Each point is reached from the start by the listed moves, each made 0, 1 or 2 times, or once backwards (-1), plus a little noise. Is the number of moves made odd or even? Then give how often each move was made.
(in the rows, 128 means zero)

Moves:
(1): [141 124 109 119]
(2): [135 164 117 128]
Start: [121 125 138 104]
Points:
[163 190  78  89] => even (2, 2)
[136 193 118 105] => even (0, 2)
[141  79 110  86] => odd (2, -1)
[147 192  97  95] => odd (1, 2)

Moves:
(1): [159 139 135 126 125 126 129 127 129 124 117 136]
(2): [121 159 141 140 122 150 123 148 128 131 130 144]
(3): [129 112 164 123 137 132 137 122 122 130 112 140]
(4): [127 113 119 157 134 136 134 129 132 132 136 139]
(5): [130 131 121 127 153 131 121 119 126 128 131 114]
(6): [137 117 125 107 127 157 130 137 119 122 145 125]
(7): [129 132 127 126 132 124 158 130 120 120 136 125]
(8): [124 114 132 137 131 125 127 159 113 130 101 141]
(9): [128 116 127 118 145 134 123 129 161 109 132 126]
Start: [123 142 101 142 118 134 124 113 142 132 136 132]
Points:
[173 173 163  64  91 202 164 125 123 107 170 150] => odd (1, 1, 1, -1, -1, 2, 1, -1, 0)
[ 92 125 120 170 111 148 114  77 127 169 154 140] => even (-1, 0, 1, 1, 0, 0, -1, -1, -1)
[162  81  58 106 161 135 169 174 162  65 126 123] => even (1, -1, -1, 0, 0, 1, 2, 2, 2)
[ 92 118  28 170 163 104 111  54 206 121 186  80] => even (-1, -1, -1, 1, 1, -1, 0, -1, 1)
[183 148 162 157 143 237 125 216  93 131  94 208] => odd (2, 2, 1, 1, 1, 2, 0, 2, 0)
[132  83 167  98 165 112 133 102 107 132  69 130] => even (0, -1, 2, -1, 1, 0, 0, 1, 0)
[ 99 130 100 249 156 139 120 176 126 154  84 183] => odd (0, 1, 0, 2, 1, -1, 0, 2, 0)

Moves:
(1): [147 127 119 123 133 132 123 134 112 123 125 126 132 126 113 128 123 124
 119 129 127 134 138]
(2): [127 147 120 116 134 128 132 129 121 135 125 128 131 124 125 123 128 134
 132 125 124 128 129]
(3): [135 132 153 128 130 123 132 124 122 125 131 122 119 136 122 128 121 121
 131 133 119 126 133]
(4): [130 136 124 149 127 127 124 128 123 124 126 139 130 128 127 126 128 129
 131 129 125 128 133]
(5): [128 124 126 132 148 129 123 127 128 118 126 121 126 133 132 132 127 125
 129 128 131 126 130]
(6): [125 135 131 123 137 169 129 138 141 129 122 132 125 123 127 133 128 128
 123 133 129 123 126]
(7): [136 122 128 139 123 138 156 118 124 131 125 136 120 125 133 119 131 114
 141 139 141 131 130]
(8): [131 123 131 125 130 126 139 144 133 132 139 128 136 117 129 133 127 126
 129 125 126 137 134]
(9): [140 134 127 124 124 117 126 119 151 120 131 122 122 122 125 123 122 130
 122 123 126 133 131]
(10): [133 120 117 137 130 132 122 127 136 150 132 123 123 128 130 128 137 126
 137 130 122 120 122]
(11): [132 126 128 127 135 130 126 119 121 120 147 133 125 129 134 129 129 131
 134 131 136 125 125]
(12): [138 133 134 115 136 120 121 125 133 138 118 165 127 137 121 128 132 127
 129 127 132 126 129]
(13): [125 127 134 129 126 132 130 118 135 132 130 128 154 132 124 121 123 131
 125 129 123 121 129]
(14): [141 127 122 128 124 125 119 141 143 124 133 125 124 158 110 131 117 129
 139 133 134 129 123]
(15): [147 132 135 128 127 127 125 132 134 138 123 130 137 139 163 135 130 128
 119 130 124 123 133]
(16): [127 127 123 126 131 125 137 121 130 137 127 123 129 123 127 157 121 143
 127 131 126 127 124]
(17): [137 134 127 128 125 122 133 137 134 122 120 123 123 125 121 131 163 128
 128 129 124 123 132]
(18): [128 119 129 138 129 127 130 125 127 132 125 124 124 131 125 118 131 145
 123 134 125 126 132]
(19): [140 129 137 115 119 138 119 127 130 128 121 126 127 121 131 121 130 136
 150 137 127 141 123]
(20): [127 134 124 131 125 123 129 135 135 129 127 133 130 124 124 132 125 117
 123 153 126 125 148]
Start: [149 121 147 138 104 126 116 142 132 111 124 128 133 125 131 144 114 122
 129 132 130 113 132]
Points:
[233  89 126  92 103 156 126 139  84 154 144 161 138 138  73  83 133  82
 249 147 161 152 106] => odd (2, 1, 0, -1, 0, -1, 2, 1, -1, 2, 1, 1, 1, 1, -1, -1, 0, -1, 2, -1)
[214 107 185  95 149  86  69 163 213 138 113 151 156 128  86 106  68 117
 104 179  95 131 205] => even (1, 0, 1, -1, 2, 0, -1, 2, 2, 1, -1, 2, 1, 0, 0, -1, -1, 2, 1, 2)
[148 117 162 133 110 119 135 127 149 101 156 130 190 124 112 117  61 119
 229 147 139 153 122] => odd (-1, 1, 0, 1, 2, -1, 1, 2, 0, 0, 0, 0, 2, 1, -1, 0, -1, -1, 2, 0)
[139 202 137  65 142 151 101 156 162 112  88 193  78  90  71 118 202 131
  80 134 124  77 157] => odd (0, 2, 0, -1, -1, 2, -1, -1, 1, 0, 1, 2, -1, -1, -1, -1, 2, 1, -1, 1)
[167 135 128  87 124  92 139 140 211 154 167  75 125  48 153 216 188 166
 139  80  93 103 101] => even (-1, 1, 0, -1, 0, 0, -1, 2, 2, 2, 1, 0, 0, -1, 0, 2, 2, -1, 0, -1)
[162 156 146 127  91  73 124  96 148 198 117 131 150 164  31 164  85 141
 169 172  84  82 135] => even (0, 2, 2, 0, -1, -1, 0, -1, 0, 2, -1, 1, 2, 1, -1, 2, 0, 0, 0, 1)
[133  96 116 172 131 102  94 126 102 135 145 229 153  95  85 161  94 176
  77 119 131 115 152] => even (1, -1, -1, 2, -1, 0, -1, 1, 0, 0, 1, 2, 0, -1, -1, 1, -1, 2, -1, 0)
[159 201 120  97 128 141 125 214  93 135 112 198 162  80  93 234  91 146
 115 144 113 133 170] => even (1, 2, 0, 2, -1, 1, -1, 2, -1, -1, 0, 1, -1, 0, 0, 2, 0, -1, 0, 1)

Moves:
(1): [144 128 133 124 124 135 127 125 145 129 115 123 136 135 135 132 131 129
 127 124 136 131 123 131 126 124]
(2): [132 146 125 134 123 127 131 123 126 130 130 129 128 128 132 129 131 133
 124 129 131 126 132 126 127 123]
(3): [126 133 148 127 123 128 134 126 134 132 122 129 130 131 126 120 122 130
 126 128 122 128 132 130 121 132]
(4): [128 119 134 143 131 126 123 122 127 129 132 121 136 124 133 124 131 131
 137 130 130 124 133 132 139 141]
(5): [131 131 134 127 148 129 130 129 132 129 132 132 129 123 130 130 125 131
 126 127 121 128 123 127 132 128]
(6): [126 127 124 123 122 139 123 129 125 129 123 128 130 127 123 124 133 137
 132 122 124 121 129 134 127 128]
(7): [133 123 122 131 124 131 145 130 125 133 133 127 127 129 131 125 119 126
 122 124 135 123 134 130 120 128]
(8): [129 136 126 127 122 127 121 143 128 125 132 133 127 118 123 121 129 127
 136 131 131 130 136 131 129 129]
(9): [119 132 128 127 129 123 129 130 142 127 128 126 131 124 126 127 141 135
 126 129 128 131 136 122 134 130]
(10): [134 129 119 119 125 118 127 138 123 149 122 126 132 126 125 132 138 129
 121 133 136 138 132 128 125 132]
(11): [130 130 135 130 118 133 128 124 125 129 146 124 133 130 128 128 127 126
 127 130 124 129 134 127 132 125]
(12): [134 125 128 132 131 127 128 124 127 118 129 140 126 130 132 128 140 129
 120 129 126 129 126 129 129 129]
(13): [124 129 124 129 125 125 130 129 125 125 130 136 138 130 128 135 131 127
 132 125 128 132 127 123 133 126]
(14): [117 129 122 132 135 129 124 138 134 132 131 124 128 139 138 121 129 130
 129 127 133 128 120 132 125 128]
(15): [133 129 128 129 123 130 125 125 128 124 129 128 128 120 148 135 126 128
 130 135 123 130 127 124 126 131]
(16): [126 129 135 139 126 130 134 128 134 131 131 129 122 132 123 151 131 126
 128 128 127 132 130 128 123 129]
(17): [133 130 134 124 131 117 133 130 126 127 131 113 123 133 132 137 141 129
 132 124 133 128 135 122 121 137]
(18): [141 125 127 127 118 121 118 128 125 118 125 133 129 127 125 135 119 153
 128 132 122 135 126 133 124 125]
(19): [125 128 120 131 126 127 135 125 133 131 132 130 131 136 121 123 130 128
 144 135 116 112 129 136 122 129]
(20): [132 130 129 130 121 132 129 134 127 123 123 124 137 131 127 126 126 125
 121 136 124 123 135 125 125 135]
(21): [128 128 132 121 131 133 120 122 124 119 128 137 127 127 119 125 128 136
 136 139 141 123 123 127 122 133]
(22): [132 133 126 130 140 133 136 126 123 127 131 124 129 131 128 125 126 125
 136 134 122 140 131 131 125 125]
(23): [129 127 131 128 132 136 126 120 136 123 127 137 125 142 131 126 117 125
 124 126 127 124 148 136 132 134]
(24): [122 128 122 126 128 121 124 132 125 126 128 130 138 122 121 132 130 126
 125 130 129 131 135 144 127 125]
Start: [110 126 131 122 139 134 129 122 120 112 122 122 136 130 135 137 136 127
 137 142 123 131 139 130 129 127]
Points:
[106 196 129 125 151 133 132 155 140 131 146  90 177 133 169  83 144 142
 191 227  89 135 133 105 104 144] => even (0, 1, 1, 0, 1, -1, -1, 1, 1, 1, 1, -1, 0, 2, 2, -1, 0, 0, 2, 2, 1, 2, -1, -1)
[169 187 138 111 117 144 178 102 149 128 143  97 153 164 208 179 190 110
 111 149 144 157 197 100 110 125] => odd (2, 2, 0, -1, 0, 0, 1, 0, 1, 1, 2, 1, 1, 0, 2, 0, 2, -1, 0, 0, 0, 1, 1, 0)
[132 146  62  77 138 110 158 136  74 149 163 109 183 166 128 163 147 159
 138 153 143 139 191 162  92 117] => even (0, 1, -1, -1, 1, 1, 2, -1, 0, 2, 2, -1, 2, 1, 0, -1, 2, 1, 1, 0, 1, 1, 1, 2)
[199 208 132 104  77 149 115 146 126 127 119 133 186 110 144 150  73 151
  98 205  72 191 249 184 114 107] => odd (1, 2, 1, -1, 1, 0, 0, 2, 0, 2, 2, -1, -1, -1, 2, 0, -1, 2, 0, 2, -1, 2, 2, 2)
[117 189 118 151 116  98 155 141 179 138 149 109 154 165 172 158 199 174
 166 158  99 161 173 141 108 116] => even (1, 2, 1, 0, 0, 0, 0, 1, 2, 1, 1, 1, 1, 2, 1, 1, 1, 1, 2, -1, -1, 1, 0, 0)
[111 131 181 137 192 192 121  81 144  94 129 141 149 148 158  77 143 137
 102 128 131 106 110 143 155 124] => even (1, 1, 1, 1, 2, 1, 0, -1, 0, -1, 1, 2, -1, 1, -1, -1, -1, -1, -1, 0, 1, 0, 0, 0)
[190 117 126 159  57 175 166  87 123  92 142  94 157 191 116 156 103 171
 149 167 125  79 121 138  71 107] => even (2, 1, -1, 0, -1, 0, 2, -1, -1, -1, 2, 0, -1, 0, -1, 1, 0, 2, 2, 2, 1, 0, -1, -1)
[135 129 127  86 176  90 121 144 141 117  92 114 146 116 130 180 117 125
 124 168  78 147 172 158 113 137] => even (0, -1, 0, -1, 2, -1, -1, 0, 0, 1, -1, -1, -1, -1, 1, 0, 1, 1, 1, 1, -1, 0, 1, 2)

Moves:
(1): [141 123 128 130 126 129 123 129 140 129 130 126 134 129 121 130 136 134
 126 130 121 131 131 118]
(2): [128 142 123 132 115 114 105 128 126 132 126 148 121 146 125 125 124 125
 123 122 137 138 129 120]
(3): [128 129 134 130 121 130 131 111 129 132 114 132 118 124 124 128 129 132
 126 109 138 131 123 127]
(4): [130 132 127 152 123 120 129 134 127 124 123 138 135 135 124 134 126 130
 127 131 148 126 133 129]
(5): [133 124 123 132 139 132 126 137 119 125 126 135 119 121 125 119 131 134
 125 128 126 132 128 125]
(6): [128 139 130 138 117 147 111 120 119 130 130 124 130 134 123 128 140 135
 133 153 136 132 134 113]
(7): [125 140 120 136 135 130 133 116 129 131 132 130 123 127 134 132 137 120
 125 119 125 130 129 124]
(8): [132 128 126 126 123 126 141 130 128 126 125 134 132 131 130 122 134 129
 118 132 129 140 127 123]
(9): [121 127 123 126 133 140 126 135 136 116 129 136 129 124 128 124 111 118
 130 119 140 134 135 132]
(10): [131 118 126 127 130 132 132 133 129 140 137 127 125 131 118 127 127 124
 132 132 132 125 120 122]
(11): [126 120 133 136 127 138 118 130 129 124 145 125 117 128 135 116 130 125
 135 131 127 124 124 137]
(12): [122 119 130 120 127 131 129 122 126 128 139 141 135 121 131 125 135 131
 133 130 123 125 130 132]
(13): [136 146 140 127 127 123 120 134 124 121 130 131 147 120 122 127 117 137
 130 128 134 126 119 131]
(14): [132 132 135 130 141 118 143 129 133 117 125 136 131 138 124 114 127 144
 132 129 122 134 128 116]
(15): [138 126 134 123 128 140 139 123 126 137 117 125 136 137 143 132 118 130
 126 129 129 124 118 136]
(16): [132 127 142 134 130 125 124 134 120 129 131 127 115 126 132 135 131 123
 127 142 126 135 136 130]
(17): [126 125 125 126 133 128 119 131 136 130 131 121 133 131 122 130 129 138
 136 121 135 141 128 132]
(18): [133 127 125 125 106 110 138 140 127 122 138 119 124 125 129 154 114 146
 125 127 120 121 134 115]
(19): [122 138 128 138 118 135 131 133 128 128 117 131 127 124 137 125 141 126
 148 118 119 132 123 124]
(20): [125 136 133 135 120 113 126 118 131 131 126 122 128 119 140 122 125 135
 139 135 127 135 141 120]
(21): [142 139 129 121 131 140 128 126 127 125 129 127 126 125 130 128 134 123
 142 124 140 111 129 137]
(22): [137 118 127 130 125 122 127 121 118 124 125 126 123 133 119 132 117 121
 129 126 133 132 123 128]
(23): [124 132 132 130 122 129 131 125 113 131 132 125 131 129 132 126 128 124
 126 125 125 125 140 130]
(24): [135 133 125 137 127 139 134 121 139 137 131 130 121 125 117 130 124 126
 130 130 124 129 125 146]
Start: [126 123 139 120 136 139 138 113 119 124 118 129 131 134 109 127 127 139
 117 115 128 132 144 134]
Points:
[194 128 141 241 134 123 146  80  78 168 163 159   7 132 111 116 141  75
 155 135 158 115 169 168] => even (0, 1, 0, 2, 2, -1, 2, 0, -1, 2, 2, 0, -1, 0, 0, 2, -1, 0, 0, 2, 2, 2, 1, 2)
[136 135 160 128  41 133  79 138  90 133 156 107  79 163 167 162  26 143
  82 183 119 140 165 145] => odd (-1, 2, -1, -1, 0, 1, -1, 0, 1, -1, 2, -1, 0, -1, 2, 1, -1, 2, -1, 1, -1, 0, 0, 1)
[187  98 129  86 134 171 137 135 113 175 160 166  91 166 123 132 138 146
  78 127 127 173 174  94] => odd (2, 2, 0, -1, 2, 0, 1, 2, 1, 2, 0, 1, -1, 0, 2, 2, 1, 1, -1, 0, 1, -1, 1, 0)
[222 125 128 214 199 134 150 152 160 118 140 185 107 189  32 131  64 121
 118 104 161 153  99 145] => odd (2, 1, -1, 2, 1, -1, 2, -1, 1, 2, 1, -1, 1, 2, 1, 1, 0, 0, 0, -1, 0, 2, -1, 2)
[159 228 172 234  11  82 175 122  63 107 100 138 138 139  77 150 125 209
 149 161 163 147 148  50] => even (-1, 0, 1, 2, 0, 2, 0, 2, -1, 1, 0, -1, 2, 1, -1, 0, -1, 2, 2, 1, 0, 1, 1, 1)
[122  89 133 150 111 141  67  74 110 103 186 124 111 131  66 102 153 210
 187 119 147 158 159  58] => even (1, 0, 1, 0, 1, 2, 1, -1, 0, 1, 2, 2, 0, 1, -1, -1, 2, 1, 0, 1, 0, 2, 0, -1)
[189  98 160 156 159 239 179  65  44 165  76 105  72 142 111 106 129  90
 121 141 149 119 139 166] => odd (0, -1, 1, 0, 2, 1, 0, 0, 0, 1, 0, -1, -1, 0, 2, 1, -1, -1, 0, 0, 1, 2, 2, 1)
[134  88 174  86  91 187 219  99  90  81 163 117 120 121 218 144 114 129
 147 102  72 103 184 127] => odd (1, -1, 0, -1, -1, 0, 1, 1, 2, -1, 2, 2, -1, 1, 2, 1, -1, 2, 1, 0, 1, 1, 2, -1)
[174 115 172 132 189 179 127 107  76  92  92 116  67  99  62 150  67 127
 114  80 193 140 133 204] => even (-1, -1, 2, 0, 2, 0, 0, -1, 1, -1, 0, -1, 1, 0, 0, 2, 1, 0, -1, -1, 1, 2, 0, 1)
[163 122 187 181  72 194  65  89  92  99 134 167 126 184  43  99  82 128
 132 117 207 129 147 104] => even (2, 1, 2, 1, -1, 2, -1, -1, 2, 1, 2, 0, 1, 1, 0, 0, -1, 0, 0, -1, 0, 2, 2, 0)
